Each row of a before or after table is a point. One or more steps were done to the points. Then noise was added and the rows were shuffled. The steps act on how far a point lies along the listed directions, d1 being the first. What was done? A step turns or swaps two directions, mirrors them in a line or flattens them onto one, adds a multiple of one to another, or multiplies one. Angles are multiples of 10 degrees, from the lower direction toward the higher: turns from -170 to 170, lines from 10 to 170 but not 90. Use the fewest steps. Two steps may share a direction if one is a turn and the other turns, adds or multiplies; they go together, in the order done. Otherwise the lowest direction goes first.
In the rows, zero is written as 128.

Directions:
(1): [200 126 143]
(2): [113 121 199]
(3): [128  55 120]
Before:
[[136 209  96]
 [ 59  87 143]
 [ 73 165 163]
 [168 189 151]
 [105 154 153]
 [170 149 141]
 [ 96 177 212]
 [186 126  81]
 [166 129 158]]
After (9 x 3):
[[129  97  97]
 [146  72  83]
 [ 86 157 182]
 [205 117 109]
 [123  83  34]
 [ 97 153 100]
 [ 59 109 102]
 [ 83 141 117]
 [ 69  67 153]]
Steps: turn d1 and d3 by -140 degrees; multiply d2 by -1

Directions:
(1): [120  86 117 116 210 171]
(2): [199  93 118 192 117 143]
(3): [195 186 143  87 151 147]
(4): [101 159 114 146  97 215]
(5): [119 121 228 147 132 142]
(6): [146  71 137  64  80 152]
Before, 11 rows:
[[132 137  51 147  97 139]
 [ 93 121 132  56 102 128]
 [117 121 157  31  88 165]
 [120 193  81 178 118 153]
 [201  98  39 205 229 139]
 [ 58 155 177  68  60  97]
 [ 82 187 119  78 115 116]
 [142 158 112 186 138 167]
 [ 95 117 155 136 128 100]
 [ 95 141 150  67 145 126]
 [171 173 118 127 109 104]]
After (11 x 6):
[[209  50  40 162 221 159]
 [134 117  53 134  93 147]
 [ 86 164 125  55 108 124]
 [105 102 154 122 122 103]
 [ 90 170 148  94 153 112]
 [ 82 188 127 119 118  93]
 [155 104 115 139 126 198]
 [ 96 230 150 138 117 106]
 [ 56 171 175  83  69  91]
 [179 133 125  86  99 124]
 [134 106  89  91  97 199]]
Steps: mirror d1 and d6 in the line at 160 degrees

Directions:
(1): [121  27 144 142 120 119 181 100 168]
(2): [ 86 147 209  95  82 161 167 165 119]
(3): [123 164  78  67 155 136 211 100 138]
Before:
[[136 144 139 125 115 132 107 130 114]
 [127  73 105  98 133 125 196  76 158]
 [103  31 215 156  91 162 166 157 129]
 [ 90 194 203 146  74 145  88 176  80]
 [110 171 209 118  78 162  89 183 113]
 [129 161  79 100 129 144 124 129 114]
 [ 98  91 203 123  90 146 134 147 119]
 [171 177  76 113 171 114 100  88 125]
 [ 95  69 182  70  85 128 207 130 162]]
After:
[[131  23 120 108 121  96 184  89 181]
 [ 95 143 190  70  91 168 195 150 143]
 [115   8 186 158 108 149 181 133 143]
 [129 144 143 111 114 138 134 129 118]
 [164 200 105 117 156 124  74 114 107]
 [ 70 168 190  87  81 159 207 142 111]
 [102  65 175 109 106 139 173 120 139]
 [157  65  77 152 148 101 109  75 149]
 [130 158  77 103 129 144 122 128 116]]
Steps: turn d1 and d2 by -40 degrees; turn d2 and d3 by 50 degrees

Directions:
(1): [162 141 153 139 156 104 167 195 176  44 102]
(2): [ 69 116 148 124  31  84  96 139 182 117 119]
(3): [ 93 116 106 196 145 129  96 226 103 161 153]
(4): [ 97 222 178 156 128  89 148 120  77 145  88]
(5): [156 115  66 153 137  37 170 112 157 181 112]
Before, 10 rows:
[[111 170 106 152 141   7 196 121 122 151  51]
 [128 156 104 172 127  59 168  91 115 212 129]
 [160  98 153  56  84 181 117  78 145  87 117]
 [147 112 173  87 100 160 124  52 167  93 142]
 [124 114 147  68  95 186 129  26 158  77 159]
 [119 105 127  78  55 151 122  57 163 136 116]
 [104 148 162  72  63 171 121  63 126 130 137]
 [104 170 131 209 152 113 123 212 107 126 135]
 [ 79 111 116 132  79  97 128 174 156 119 123]
 [101 190 151 161  73  62 164 149 102 144  98]]
After (10 x 11):
[[129 101 102 185 150 144 112 218 152  99 166]
 [113 159 170  95  49 112 118  66 117 140  86]
 [ 83 167 155 101  61 110 146  15 145 123 127]
 [178  50  41 112 220 155 164 126 116 136 134]
 [118 127 129  83  48 117 140  61 163 144 126]
 [119 150 170 118  78 107 125  44 144 144 123]
 [128 151 120 100  82  97 160  42 139 170  88]
 [199  94  90 133 188 164 162  97 120 145 167]
 [179  52  49 124 123 124 156 151 157 130 164]
 [117 122  82 149 126  72 164 161 140 149 116]]
Steps: flatten d1 and d3 onto the line at 60 degrees; turn d2 and d5 by 70 degrees; multiply d4 by -1

Directions:
(1): [ 95 154 187 173  87 135 152 160  29 132 143  90 166  90]
(2): [116  35 128  75  90  97  45 127  84 143 117 108 154 152]
(3): [155 136  47 134 176 193 106 144  95 206 161  99 162 118]
(4): [132 160 110 123  77 121 142 133 133 165  88 223 218 153]
(5): [172 150 115 199 144  21  95  89 134 160 108  98 142 104]
Before (8 x 14):
[[117 190 192 168  86  58 133 128 119 133  92 165 124 145]
 [164 139 113 139 116 113 126 104 111 140 106 122 152  99]
 [121  83 146 104 103  79  80 138 157 121  81 163 136 147]
 [102 101 106  76 112 190 160 131 160 109 135 170 119 175]
 [121 184 158 170 154  61 169 100 185 100 119  94  88 116]
 [125 148 132 182 152 105 177 123 105  95 152  79  95  93]
 [176 132   9 134 199 142 103  89 181 197 135 110 132 136]
 [ 78 110 192 119 108 120 147 135 121 104 122 126 102 120]]
After:
[[166 193  78 188 204  75 136  92 184 172 133  73 114 110]
 [149 139 127 112  87 127 144 113 123 124  92 169 166 118]
 [167 138 104 203 194  26 141  77 168  96 137  60  57  94]
 [139 175  85  84 117 159 126 138 184 182  92 248 153 201]
 [ 96 175 170 203  77 107 167 135  34 149 128  89 190  84]
 [128  92 105 113 183 121 104 106 176 144 136 101  71 128]
 [ 86 104 116  95 119 227 165 154  96 123 166 119 123 147]
 [123  92  89  87 117 169  82 173 117 183 106 170 188 149]]
Steps: turn d1 and d3 by -130 degrees; multiply d4 by 2.5; turn d4 and d5 by -40 degrees
